Each row of a before or after table is a point. One or more steps were done to the points. Then noise was added and the rows were shuffled. The steps act on how far a point lies along the listed directions, d1 being the first. Write out the steps. A step turns or swaps two directions, mirrors them in a line or flattens them onto one, adds a multiple of one to another, or multiplies one. Angles are multiples of 10 degrees, from the lower direction toward the higher: turns from -170 to 170, lines from 10 to 170 but not 90. Use the fewest steps. Two steps may share a direction if one is a turn and the other turns, adds or multiplies; they go together, in the order done. Otherwise the lowest direction goes first.
In the rows, zero is written as 128.

Directions:
(1): [ 77 133]
(2): [133 179]
Before (9 x 2):
[[197  93]
 [147 132]
 [115 100]
 [135 120]
 [113 138]
 [139 171]
 [201 192]
 [186  98]
 [139 107]]
After:
[[206 102]
 [120  97]
 [133 125]
 [114 137]
 [130 174]
 [147 136]
 [147 109]
 [185 205]
 [192 116]]
Steps: turn d1 and d2 by -10 degrees

Directions:
(1): [171 154  80  74 120 142]
(2): [144 165 107 182  75 115]
(3): [102  74  70 128 113  99]
Before:
[[145  95  51  40 144 137]
 [164 168 105  96 155 157]
 [145 189 156 202  95 139]
 [172 115 110 110  99 143]
 [125 175 173 119 155 144]
 [157  97  64  91 127  96]
 [152 168 124 101 129 132]
 [179 216  84 106  85 133]
 [165 112  47  67 104 115]
 [142 180 162 174  98 141]
 [133 167  99 181  63 147]
 [115 123 156 155 105 114]
 [123  96  85 186  45  92]]
After:
[[187 164  97 150 102 108]
 [134 128 115  89 152 126]
 [124  86  77 168  47  87]
 [140 144 113 100 169 148]
 [111 102 137 132 111 104]
 [ 91  69 105  98 147 124]
 [175 166  85 112  80 115]
 [162 103 111 116  98 139]
 [ 99 124 150  91 182 150]
 [120 102  64  63 125 106]
 [ 88  70  60 129 104 131]
 [ 80  44  89 113 161 116]
 [177 202 117 122 100 157]]
Steps: multiply d1 by 0.7; swap d2 and d3

Directions:
(1): [ 84 104  39 123  88 156 144 165 118 149 109 153]
(2): [161 143 105 205 131  91 169 178 157 143 149  94]
(3): [176 116 103 114 124 193 133 138 107  73 192 100]
(4): [125  63 137 134  79 106  67 141 145 111 109  65]
(5): [108 110 194 115 102 168 190 155 103 172 124  91]
Before, 10 rows:
[[175 146 137 103 145 159  90  96 114  58 147 133]
 [137 163 186 166 158 130 175 155 121 149 134 144]
 [182 159 139 148 185  89 131 112 134 115 152 124]
 [151  49 102 102  72 189  76 160 109  67 146  67]
 [ 85  80 145  58 138 123  42 120 106 102  94 186]
 [161 158 218 102 169 142 141  91 131  98 180 124]
 [179 110 209 108 151 190 109  71 108  66 187 100]
 [ 96 136  83  57 155 144  91  55 115  88 119 213]
 [146  97 179 159 110 133 119 183 129 130 135  87]
 [192 116 144 157 115  87  62 102 169  67 123  94]]
After:
[[135 110 129 147 129  98  54 147 147 105 113 138]
 [146  77  29 153 102 160  73 126 139  67 155 130]
 [134 105  73 124  84 178 126 162 111  97 128 113]
 [ 97  96 161 125 131 111 124 181 118 153 106 146]
 [123 117  52 113 124 149 145 147 105 137 130 149]
 [154  52 167 134  78 125  58 151 139  86 119  39]
 [137 160  98 145 167 132 115 127 126 101 141 193]
 [129 130  22 123 122 143 110 135 146  86 165 169]
 [ 99  76  73 134  46 136 114 158 144 140  67 123]
 [107 118 136 109 117 174 208 142 107 148 145 127]]
Steps: turn d1 and d5 by 140 degrees; multiply d2 by 0; turn d3 and d4 by 30 degrees

Directions:
(1): [113 157  96 130 180  80 114 182  65  92 140  92 122 157  71 181  89 111
 114  99]
(2): [178  82  88  68 189  99 128 120 110 141  84 111 174 123 193 143 147 153
 158  92]
(3): [100 146 117 122 117  98 171 181 179 195 133 124 184  75  99 163 138  86
 179 136]
(4): [153  87 108 205 137  64 115 143 144 156 139 145 138 158 182 102  80  72
  94 157]
(5): [140 146 175  90 167 135 134 105 121 167 135 200 183 190  81  92 128  90
 104  90]
Before (10 x 20):
[[146 117 124 116 146 123 139 122 120 140 110 143 143 150 129 115 139 126
  137 119]
 [152  85  73 166 116 120 114 124 119  97 114  87  81  93 199 144 125 161
  152 166]
 [125 123 116 107 150 103 142 147 138 168 121 122 168 118 130 135 136 108
  151 111]
 [151 126 132 109 146 122 126 107 126 156 127 149 164 149 157 111 127 120
  118 118]
 [138 120 133 115 152 116 132 131 127 141 131 153 147 165 126 117 122 115
  130 120]
 [135 135 146 128 148 117 125 115 135 156 144 156 144 153 122 116 121 104
  114 116]
 [137 113 101 126 164  91 112 129  82 108 117 127 135 153 151 139 106 115
  103 115]
 [148 103 133  94 174 116 124 128 108 134 131 138 155 149 127 127 136 128
  137 111]
 [102 163 162  86 129 160 143 115 124 142 128 144 155 124  69 129 159 133
  138 103]
 [157 108 137 117 142 131 121 103 110 129 126 155 144 165 136  90 108 119
  121 124]]
After (10 x 20):
[[119 130 113 140 150 101 109 132  78  96 129 132 117 158 130 139 100 114
   90 125]
 [101 145 122 120 137 105 148 169 136 160 135 119 155 117  94 146 127  96
  143 114]
 [131 140 123 127 149 112 133 136  99 125 123 133 132 161  96 130 124 121
  129 113]
 [155  64 121 177  36 187 128  59 195 130 115 133  73  61 249  73 168 180
  160 209]
 [145 130 127 127 165 113 110 124  77 106 139 142 132 183  95 113  88 112
  107 113]
 [103 166 138  80 173 120 137 146  88 128 129 121 165 138  51 162 139 124
  136  82]
 [124 135 134 110 178 110 119 152  86 108 152 131 134 159  79 143 117 113
  121 109]
 [124 143 121 125 171  99 124 155 100 123 143 139 141 178  88 141 100 107
  121 109]
 [125 152 125 127 179  90 119 147  99 139 152 137 144 171  89 142 102  95
  105 103]
 [129 154 131 124 152 112 122 131 101 134 142 136 145 164 112 132 102 108
  105 112]]
Steps: add 1.5 times d5 to d1; flatten d2 and d4 onto the line at 100 degrees; multiply d3 by 1.3

Directions:
(1): [174 135 109  98 135  95 132 114  69 131 109 154  62 142  87 140 182 149
 123  91 149  67 118 112  60 107 120 128 175 135 120  60 149 145 102 130
 175 129  95 150 105 105 120 102 157 249 149 161]
(2): [149  78  76 163  82  90 113  97 137 102 122 109 144 148 121 108 196 101
 193 139  95  68 120 139 100 115 106 159  93 156 118  90 202 181 129  93
  80 173 121 120 119 141 129 192 139  77  55 128]
(3): [154  93 206 169 161 130  99 172 132 146 121 129 139 130 120 183 109 138
 122 165  78 175 123 102  76 198  82 100 128 140  65  99 185 169 118 135
 132 152 191  93 187 131 123 111 182 131 146 182]
(4): [ 89  91 167 161 175 117 172 128 161  77  91  70 166  98 115 113 141 112
 123 123 137  83 212 138  69 159 138 127 122 133 111 154  85 145 107 153
 181  94 167 107  38 129 178 112 144 154  70 108]
(5): [164 138 146 161  89 106 142 132 205 103 132 157 132 170 144  79 116 101
  63 128 143 173 148  87 102  73  40 164 119 239 156 152 140  99 162 128
 132 118 132 112 105  76 127 148 127 161 154 141]
Before (14 x 48):
[[114 125 173 131 147 121 127 153 144 120 107 115 138 123 134 140 128 135
   99 135 125 129 149 128  95 143 115 108 139 128 104 140 106 128 135 159
  161 106 153 110 104 130 150  97 143 147 137 143]
 [118 174 116  84 143 148 143 119  88 149 148 139 103 108 137 138  95 153
  109  96 163 125  98 123 168 102 160 128 154  87 164 145  77  98 122 145
  160 103  81 163 129 123 105 101  98 161 161 111]
 [142 168 145 106 130 143 133 139 115 136 140 156  97 127 129 128  93 135
   84 121 154 171 128 105 140 122 124 127 149 132 127 125 106 102 137 125
  152 110 117 140 147  93 127 103 135 164 173 148]
 [153 163  96  97  99 122 131 114 132 129 133 143  68 153 126 105 154 135
  116 108 147 100  96 120 135  85 135 149 147 149 156 119 126 113 144 125
  134 117  84 158 122 127 117 137  99 173 143 123]
 [122 143 149 134 139 139 114 127 135 118 122 131 136 143 121 112  95 119
  107 131 136 148 126 123 142 129 102 143 120 145 128 150 100 101 147 146
  133 109 145 121 133 121 126 126 113 156 142 137]
 [134 158  90 104  95 138 130 117 119 134 143 143 128 124 141 110 117 124
  125  99 143 122 127 135 177 103 137 136 124 123 166 139  99  99 141 120
  114 114  93 142 108 129 112 138  93 112 122  96]
 [136 145 114  84 150 108 125 118  79 133 114 124  97 116  96 140 151 159
  156 109 147  74 116 157 124 129 173 119 164  71 123  88 126 137 113 130
  151 117 103 167 115 139 134 114 130 178 118 109]
 [153 127 193 135 159 129 121 157 110 154 115 153 100 145 112 163 114 144
   82 135 125 158 125  97  84 159  88 118 153 140 104 104 147 125 104 137
  171 127 138 118 151 108 139  92 161 195 175 152]
 [156 133 177 149 143 127 117 149 125 144 124 156 115 141 123 148 111 131
   89 125 117 158 137  94  88 140  71 112 138 156 117 114 144 117 140 148
  157 136 161 101 145 104 124 115 162 158 166 167]
 [171 131  49  90  85  74 123  87  64 152 132 169  66 174  93 118 204 136
  158  93 140  49  85 111  96  63 125 154 152 140 137  55 188 173 110 107
  121 146  62 163 126 114 101 155 141 202 129 143]
 [146 129 121 126 129 128 106 128 100 128 137 147 114 145 126 133 141 134
  131 125 122 133 113 130 131 105 119 135 123 138 120 123 152 134 122 127
  118 142 122 142 136 115 122 123 137 134 150 127]
 [141 138  73  84 108 145 102 110  63 157 142 154 108 115 109 144 146 143
  180 125 121  97  64 141 169 122 167 111 140  71 123  94 138 135 126 114
  108 146  90 164 172 145  98 142 107 114 140 125]
 [137 151 157 132 151 155 150 130 144 113 129 136 115 139 145 117 102 127
   77 109 150 142 173  94 106 102 117 128 158 144 144 135 100  82 132 142
  154  92 142 124  99 112 154 103 119 184 157 126]
 [166 135 159 116 160 107 121 137  84 142 103 148  86 147 105 138 119 150
   89 100 145 135 117  82  65 128  97 114 178 150 119 105 107 113  90 144
  181 114 124 123 125  96 135  74 159 240 183 164]]
After:
[[ 80 128 182 119 184 161 143 147 112 144 115 107 140 101 126 154  91 139
  107 133 137 142 151 140 143 178 167 106 135  72 117 160  76 108  99 148
  168 102 139 123 122 145 163  86 124 126 135  95]
 [100 143 160 114 178 153 131 138  86 149 122 124 121  99 120 159 105 146
  118 111 132 124 147 133 129 162 156  90 145  70 124 136  83 107 122 159
  171 113 148 120 122 136 140  92 137 139 144 129]
 [ 96 136 120 114 145 137 154 117 113 104 121 101 128  97 121 114 128 122
  134 116 155 101 169 143 136 139 176 129 129  94 125 138  80 125 118 125
  155 104 121 142  89 122 158 117 127 127  98 109]
 [112 132  89 114 109 136 126 110 129 124 132 100 110 126 133 117 154 129
  170 128 119  83 103 153 162 127 178 139 118  99 137 133 125 138 135 118
  103 129 104 151 129 170 131 154  93  89  88  99]
 [ 98 114 105 145 123 119 163  98 154  90 129  83 164 107 145  95 135 107
  146 112 139  79 154 137 135 103 137 160 102 132 161 164 100 134 128 131
  136 113 106 135  65 132 141 156 101  96  63  84]
 [151 125  81 126  88 113 128 107 119 115 129 130 129 132 127 107 158 112
  149 101 127  84 136 134 135 106 119 146 117 142 150 111 136 132 132 110
  113 131  99 134  91 130 121 157 113 121  87 107]
 [119 128 129 127 153 126 116 113 101 111 107 112 126 132 100 120 131 124
  137 120 137  92 129 138 116 140 129 138 128 118 116 120 104 126 125 144
  146 112 136 128 110 134 134 123 124 176 111 135]
 [115 104 137 142 168 148 143 116 106 104 113  89 135 111 127 139 145 127
  152 119 118  75 178 129  91 148 165 117 142  88 109 105 125 136 102 131
  138 115 152 120  91 156 170 118 133 137  86 115]
 [118 136 119 119 136 143 114 128 103 126 140 136 126 130 133 127 127 134
  130 124 131 137 121 142 158 110 144 130 119 115 129 147 121 119 123 134
  115 129 121 146 128 127 130 117 120 112 145 107]
 [ 66 106 150 129 185 150 127 133  99 131 109  70 170  88 134 141  90 135
  156 129 120 129 144 145 147 186 190  96 126  58 116 171  54 120  86 145
  137 108 154 114 118 165 165  95 120  81 100  95]
 [123 148  89 121  77 148 131 110 166 122 151 150 154 130 144  79 107 104
  126 135 139 150 108 126 195  79 119 143 106 149 165 172 101  88 167 119
   98 119 103 145 131 117 116 170  76  81 136  94]
 [111 122 143 147 119 124 121 134 185 113 133 103 177 126 145 104  99 117
  144 157 115 152 136 153 169 133 127 140  99 126 133 160 137 124 158 121
   92 125 150 127 132 143 143 167 109  49  88  87]
 [ 80 139  76 102  99 151 105 113 106 178 168 129 153 128 152 137 105 129
  184 146 109 145  74 152 234 122 191 123  95  60 140 153 134 141 135 108
   50 144 104 142 194 172 104 169  88   8 115  90]
 [111 117 171 134 149 122 121 150 136 122 106 109 142 119 132 148 134 135
  113 139 117 120 147 133  93 156 124 105 136 117  94 132 116 141 130 154
  154 113 158 106 110 140 147 102 148 134 126 144]]
Steps: turn d1 and d5 by -140 degrees; turn d2 and d4 by -70 degrees; turn d2 and d3 by 70 degrees
